Each row of a before or after table is a point. The points were changed in one or more steps. Then noise was added and the rows were shuffled. The steps act on columns, c1 being the first. Name the steps. A step turns or swaps two columns, mirrors them in a line or flattens them onto one, adds a multiple of one to another, or multiplies or shifts one. Angles are multiples of 10 degrees, from the lower column toward the higher: turns from -170 to 170, lines from 10 to 170 but not 90. Use the fewest steps. Two steps may share a column if one is a turn and the other turns, adds or multiplies; they go together, in the order done. Otherwise the lowest column goes first.

Before (13 x 2):
[[ -7   9]
 [ 18  10]
 [ 10  10]
 [ -5  15]
 [-10 -14]
 [  0 -11]
 [ 60   7]
 [ -8  10]
 [ -1  -9]
 [  5  -1]
 [ -7 -31]
 [ 11  11]
 [ -2   5]]
After (13 x 2):
[[  9  11]
 [  7  60]
 [-12  -1]
 [-31  -5]
 [ 11  20]
 [ 10  -8]
 [  5  -2]
 [ 12  11]
 [ -8   0]
 [  8  -8]
 [ 14  -5]
 [ -3   4]
 [-14 -12]]
Steps: swap c1 and c2

Before, 14 rows:
[[ -7  -1  -6  -7]
 [ -7  -6  -3  26]
 [ -5   1  -8 -13]
 [-14  -6  21   4]
 [-11 -25  -9 -19]
 [ -1   2   2 -19]
 [-15   0  51 -12]
 [-16  -5  36  24]
 [-14  -8  -6 -19]
 [-16 -24  -9   6]
 [-16 -11 -13  -6]
 [-16 -35  12 -19]
 [  8 -60  -1   6]
 [ -6  -5  -4 -19]]
After (14 x 4):
[[-16  -5  33  24]
 [-16  -1  53 -11]
 [-13 -26  -9 -11]
 [ -8  -2  -3  28]
 [  6 -58  -1  23]
 [-17 -23  -9  16]
 [-17 -34  11  -8]
 [-13  -9  -6 -18]
 [ -6   1 -12 -17]
 [ -8  -1  -5  -6]
 [ -6  -4  -3 -18]
 [-17 -10 -12  -3]
 [-14  -5  21   6]
 [ -3   0   2 -18]]
Steps: add -0.3 times c2 to c4

Before (13 x 8):
[[ 10  -6  -4  -2  -3  -3   9  -4]
 [ -4  -4   5  -6  -1   0   3  -3]
 [ -4   0  -6  -7   3  10   6  27]
 [ -2   1   4  -4  -2  -3  10   7]
 [ 17  -2   4  13  -1   0   4   5]
 [ 13  -4   6  -5   0  -3   8  -1]
 [ -1   2  -5  -4   4   0  -1  10]
 [ -4   2  -7   2   4  -5   8   4]
 [ -5 -37   5   6  -1  -5   8   0]
 [ 20  -4  -9  -5  -3  -3   6   4]
 [  6  -7   4  -1  10  -6  10   3]
 [ -4   0   7  -3  -3   1   9  -3]
 [ -5   2   5  -7   0  13   9  -3]]
After (13 x 8):
[[  6 -11   4   6  -8  -9  24   3]
 [ 11  -9  -5  -3   1  -5  22  -3]
 [ -5   3   6  -5  -5  20  22  -3]
 [ 13  -6   6  -4  -3  -5  20   0]
 [ -4   0  -7  -3  -8  16  14  27]
 [ -5 -60   5   3   5  -9  21   0]
 [ -4   2   4  -5  -1  -5  25   7]
 [  0   3  -5  -1  -6   0  -1  10]
 [ -4   0   7  -4   2   1  22  -4]
 [ 17  -3   5  10  10   0  11   5]
 [ 20  -7  -9  -6  -1  -4  15   6]
 [ -4  -6   6  -4  -4   0   7  -3]
 [ -5   2  -6   5  -2  -8  20   5]]
Steps: multiply c2 by 1.6; mirror c4 and c5 in the line at 20 degrees; multiply c6 by 1.6; multiply c7 by 2.5

Before (14 x 11):
[[  4  -2 -15   2 -15  -6  18  10   1  25 -29]
 [-13   8 -33 -18  31  27  10   2  -1  21 -20]
 [ -2  -3 -13  -6 -19 -60  17  26 -34   2  17]
 [ 15 -13 -37   8  13  13  18  20  -6  12  -8]
 [-21 -19 -11  19  18  25 -26 -35  -9 -49 -25]
 [ -3 -35 -11 -11   2  30  15  29   9 -23   2]
 [ 16 -21 -27 -15 -20  32  15 -24 -37  13  -8]
 [-24 -25 -17  -7  13 -21  -6  30   7  28  24]
 [ 14   5 -30   3   7   7   4   7 -12   4  34]
 [ 14 -36  11  -7 -13  33   3  34 -23  17   9]
 [ -4   7  -6  -7  -1 -41 -19 -26  13 -20 -14]
 [ -2  -5 -29  -8 -19  27  -2  32  -2   7 -22]
 [ 15  -9 -25 -20  23  21  13  33 -17  22 -22]
 [-56   4  58  -2  29  24  21  27  21  -4  29]]
After, 14 rows:
[[-22 -29 -10  -3  19  23 -27 -25  -9 -53 -28]
 [ -5   8  -6   1   0 -43 -17 -19  12 -27 -12]
 [-57   2  59  -1  28  25  18  30  22   1  29]
 [-15  19 -34   0  30  30   8  -2  -5  20 -21]
 [ 15 -19  12 -13 -14  32   4  29 -22  23  10]
 [-26 -12 -16 -10  10 -21  -8  24  10  31  26]
 [ 15  -5 -26 -13 -20  32  17 -25 -36  12  -8]
 [ -3   3 -14  -1 -18 -61  20  28 -34   5  15]
 [ 16 -15 -38  -1  11  10  17  18  -3  12 -10]
 [  4  -3 -15  -1 -15  -6  17   6   4  26 -28]
 [ -4 -15 -12 -13   3  32  16  31  10 -16   3]
 [ 15   4 -32   0   7   7   4   4 -12   4  34]
 [ 16  12 -25 -10  24  21  15  29 -15  25 -21]
 [ -4   3 -28  -5 -21  27  -1  31  -1  10 -23]]
Steps: turn c2 and c4 by 50 degrees; multiply c4 by 0.4; turn c8 and c10 by 10 degrees

Before, 8 rows:
[[ -3  -1  12  14  -6   3  -6 -10 -13  -7  -5   8 -14  18]
 [  4 -16   4  -3   0   0 -12   0  -1   1  -1   6 -15   1]
 [ 14  -9  10 -14   3  -2  32 -10   3   5  -7  -9   6   2]
 [ -9   3   0  -8  14   0  12  20 -13 -13 -26   0 -12 -11]
 [-11 -24  13  11   4  19  18   1  -4  -4   4 -18 -19   5]
 [ -4 -16  -8 -27  -2  -7   2   7  -6   1  -7  13   7   1]
 [  1  -8   6  12   5  19   1 -13 -25  -4   4   8 -12  13]
 [ 12 -10  24 -22  -5 -11 -23   5 -13  -4   6  -4  -2  15]]
After:
[[  5 -16  -8 -27  -2  -7  -2  -8  -5 -19  10 -12   6   1]
 [ -4  -1  12   2  -6   3 -15  15 -13 -10  13  15  -7  18]
 [ -7   3   0  -8  14   0   3   8 -13 -61  50  -6  22 -11]
 [ 14  -9  10   3   3  -2  33  -4   3 -21   7 -16 -11   3]
 [  6 -17   4  -5   0   0 -13  15  -1  -3   1   1   3   0]
 [  1  -8   6   2   5  19 -16  14 -25  12  -3  14 -12  13]
 [ 15 -10  24  -6  -6 -11 -33   2 -13  18  -6 -19   5  16]
 [-18 -24  13  16   4  20  15  19  -3  13  -2  -3   5   5]]
Steps: turn c4 and c12 by 50 degrees; turn c1 and c4 by 20 degrees; add 0.7 times c9 to c7; turn c8 and c13 by 100 degrees; multiply c11 by 3; turn c10 and c11 by -120 degrees

Before (9 x 20):
[[ 24   0  -5  -5  -3  -2  -8   5  18  33  -4  46 -16  12   0   9  -2  12
  -31   0]
 [  4 -23 -12   5  -4  21  19 -12  -7  13  -8  12  33  -1   9   8  16 -17
   19  12]
 [ 17  -1 -21   6   5 -16 -13   2   8  22  -6  31 -11  19 -17  26   1  22
  -25 -17]
 [  1 -18 -13   6 -26  12  12  -9 -10   4  -9  22  10   5   9  -4   3   5
   23  14]
 [ 10 -16 -13   9 -14  -7  -3   2  -6  36 -15  -2  -7 -11  17  24 -24   8
   19  33]
 [  5 -23 -16  15 -10   6  10  15   2   1  23  16  34   1   9  -3  11 -10
   12  16]
 [ 20   3  -5   6 -10   4  15   1  -6   3  -3   7  15  -3  10   7  24  -2
   27  -4]
 [ -2 -17  13  20  -3   4  17  -8 -12   2   9   8   9  -3   5   1  16 -11
   19  -6]
 [ 17   3 -18   1  13 -15  -6  -4  16   1   8  27 -21  -1 -14  19   0  -1
   -9   2]]
After (9 x 20):
[[ 25  42  -6  -5  -3 -52  -6   6  18 -35  -3 -15 -15  12   0  -1  -8  12
  -18  -1]
 [ 19  26 -23   8   5 -61 -13   2   7 -23  -8 -22  -9  18 -22  -3 -24  21
   -4  13]
 [ 17  28 -18   1  16 -33  -7  -2  15 -16   6  -7  13   0 -19  -9 -16  -2
    4   0]
 [ 10   1 -13  10 -14  21  -2   2  -5 -28 -16  10 -23 -12  22 -34 -13   8
   18 -35]
 [  5  13 -14  15 -11  25  11  15   3  26  22 -12 -23   3  13  11  -2  -9
    2 -28]
 [  2  18 -11   5 -26  51  13  -9  -8   4  -8 -10 -11   4  12   8   3   4
    8 -23]
 [ -3   2  14  19  -4  33  17  -6 -12   8  10 -19  -7  -3   7  13  -7 -11
    8  -6]
 [ 20   6  -5   7  -9  46  16   3  -5   8  -3  -2 -13  -3  13  20 -14  -1
   14   5]
 [  5   8 -13   6  -4  56  19 -12  -5  17  -9 -14 -33  -1  12  12 -14 -16
   -6 -26]]
Steps: turn c2 and c20 by 140 degrees; turn c2 and c12 by -110 degrees; turn c6 and c19 by -50 degrees; multiply c6 by 2; turn c10 and c13 by -130 degrees; turn c16 and c17 by -110 degrees; add 0.3 times c14 to c16; multiply c15 by 1.3

Before, 10 rows:
[[ 12  17   7  -9 -14   1   9  17  28   2 -16 -14 -26   3 -14  24  30  22
  -31  -6 -23  34 -16 -25  -8  -2 -12 -15  -2  44 -38 -33]
 [ -9 -27   1 -11   6 -20  -7 -24 -22  -2   8   0   7   8 -13  -7 -23 -20
   11  21  29 -13 -26 -23 -14 -11 -17  22  13  -8   1  22]
 [  4 -39   6   8  36 -10  10  -2  -4  -3  16  -2 -11 -14 -11  21 -18 -29
    1  15  31 -24 -11 -15   7 -12   6  -4  20 -14   5  24]
 [  0 -30   0  -6  17 -19  13  -2 -16   9  14  10  -5  14 -17 -12  16  -3
   17  17  32 -23 -16   7 -29   1   0  11  10   6   7  22]
 [ 14  16  24   4 -29   7  -9  22   6  20  -1   4 -14   0   5  44  17   7
  -35 -23 -40   3 -20  -5  -3   8   2 -17  17  29 -19   0]
 [ -7  -1 -42   0 -19 -26   8  59  -8   3 -34 -12 -53  -7  27 -11   5 -20
   44   5 -12   1 -12   0  50  -3   1  -4  36  15  -2   7]
 [  1  -7 -45   2 -14 -32  17  44   0   2 -22 -11 -22 -12  53 -30   2 -25
   12  16 -27  -9   9  15  29  -9  -4 -22  38  11 -12   1]
 [ -9 -17   9   2   8  -9   4   4  -7   3   6  -3  30 -14  -8 -31  17  -5
   11  14  41 -16 -30 -16  -4  -8   3  19  -4 -19  13   6]
 [-14 -25  -6  -3  18 -14   8 -16  -3  30  28   6  11 -14 -29   8  -2 -28
   -1  -7  29  -5   1  -4 -14  -6   1  25  15 -12  -5  13]
 [ 13 -27   5   0  18  -8 -23   6  -3  31   1   5  -6  15  -3 -13 -13 -15
   30  17  35 -16 -11  -9 -18   5 -13   7   0 -22   9   0]]
After:
[[-10 -27   1 -11   6 -23  -7 -34 -22  -2   9   1   6   8 -17  -8  28 -30
   11  19 -23 -13 -26 -41   7   3 -16  22   9  -8 -14  22]
 [-14 -26  -6  -3  18  -5   8 -26  -3  30  28   6  11 -14 -23   8  28 -38
   -1   5  -1  -5   1 -27  23   7   0  26  12 -13  -9  13]
 [ 12 -27   5  -1  18 -12 -23  -4  -3  31   1   5  -6  15 -18 -13  36 -25
   30  11 -13 -14 -12 -26  -3 -10 -13   7   1 -22   1   0]
 [  1  -7 -45   2 -13 -26  16  34  -1   2 -21 -11 -22 -13  46 -30 -27 -35
   12  22   2  -8   9  60 -40  14  -5 -22  35  11 -17   0]
 [ -7  -1 -42   0 -19 -17   8  49  -8   3 -34 -12 -53  -7  56 -12 -12 -30
   44  14   4   1 -12  56  -9   3   2  -4  33  15 -15   7]
 [  4 -40   5   8  35 -12   9 -12  -4  -2  15  -2 -11 -14   3  22  31 -39
    2  11 -18 -23 -11 -12  12  -1   6  -5  14 -14 -19  24]
 [ -8 -17   9   2   8 -13   4  -6  -7   4   7  -3  29 -15  -6 -30  41 -14
   11  10  16 -16 -30 -22   6  -9   2  19  -7 -20 -10   6]
 [  0 -30   0  -6  17 -19  13 -12 -16   9  14  10  -4  14 -33 -12  32 -14
   17  17  16 -23 -16 -27   6  -6   0  11   9   6  -4  22]
 [ 14  16  24   5 -30  16  -9  12   6  20  -2   4 -14   0  -1  44 -40  -3
  -35 -13  17   3 -19  -6  -6  15   2 -16  20  29   7  -1]
 [ 12  16   7  -8 -14   4  10   7  28   2 -16 -14 -26   3 -12  24 -23  12
  -30  -3  29  34 -16 -38  11  36 -12 -15   2  43  11 -33]]
Steps: flatten c6 and c20 onto the line at 140 degrees; shift c8 by -10; turn c15 and c25 by -70 degrees; add 1 times c15 to c24; swap c17 and c21; shift c18 by -10; turn c26 and c31 by 110 degrees; turn c29 and c31 by -20 degrees
